Each wall is flat, endless, passes through zero and stands at right angles to its row. A trip goes straight from one point to another. List the walls that it crosses, first one first.

Walls:
(1): [ 1.71  2.23 -1.33]
(2): [-2.87 -2.18 -4.65]
(3): [-1.51  0.91 -2.13]
(4): [ 1.04  1.95 -0.05]
(5): [ 2.67 -4.63 -2.53]
Trips:
[-2.26 -0.71 -0.36] to [ 0.46 -1.74  0.93] => 5, 3, 2
[ 0.09 -1.10 -2.08] to [-4.90  1.02  0.78] => 1, 5
[ 0.35  1.63 -1.53] to [-2.39 -2.71  0.98] => 4, 1, 5, 3
[-0.97  0.97 -6.29] to [-0.80 -4.17  2.16] => 4, 1, 3
[-0.97 -0.01 -0.58] to [ 1.63 -0.46 -3.49] => 5, 1, 4
[-1.47 -0.11 -1.05] to [ 0.55 -1.17  1.98] => 5, 3, 2
[-1.05 -0.60  4.85] to [-1.15  4.39 -1.03] => 4, 1, 3
[-0.54  0.56 -0.26] to [-4.50 -0.30  2.49] => 1, 4

Walls:
(1): [-1.07  1.18  0.84  1.68  3.78  1.18  1.32 -2.96  0.68]
(2): [ 1.28  0.60 -1.17  2.49 -3.61  1.48  1.47  0.31  2.42]
(3): [ 0.24 -0.14  4.02 -0.13 -0.47 -2.72  1.43  1.76  1.79]
(4): [ 2.51 -0.95  3.44 -4.67 -1.67 -4.49  3.03 -1.22 -4.12]
(5): [ 2.84  0.99 -1.66  0.20  2.13  3.12  0.41  1.64 -4.26]
(6): [-2.76 -3.45  0.05  3.41  1.96 -1.11 -4.22 -0.50 -3.14]
(7): [-2.77  5.11  2.64 -0.24  1.20  1.16  0.30  2.80  0.72]
(8): [-2.84  3.74 -3.09  1.37 -3.14  2.05  1.18 -0.34  2.56]
(9): [-0.17 -0.72 -1.45  3.55 -2.49 -2.02  0.45 -2.21 -1.03]
(10): [ 2.09 -2.29 -0.49 -1.36 -3.85  0.56  3.52 -3.39  0.51]
Trips:
[-0.89  3.74 -3.93 -2.77  0.08  1.58 -2.27 -0.97 -1.44] to [-2.83 -2.78  0.38  2.43 -2.81  0.41  0.35 -0.44  2.60] => 2, 9, 5, 6, 10, 7, 3
[ 0.67 -1.18 -1.24  3.84  1.79  4.13  1.71  0.98 -0.33] to [ 1.28  0.28 -2.83 -2.48  0.18  3.92  0.22 -0.85  4.19] => 9, 10, 6
[-0.74 -0.27  0.82  1.22  0.44 -0.43 -2.57 -3.73  0.89] to [ 0.85  0.35  0.68 -2.24 -1.52  1.72 -2.43 -2.78  0.31] => 10, 8, 9, 4, 6, 1
[-1.51  0.24  1.09  3.39  1.32 -3.82  0.16 -0.87  2.83] to [ 0.31  1.88 -1.37  2.07 -0.21 -1.93  2.89  0.54  3.25] => 6, 10
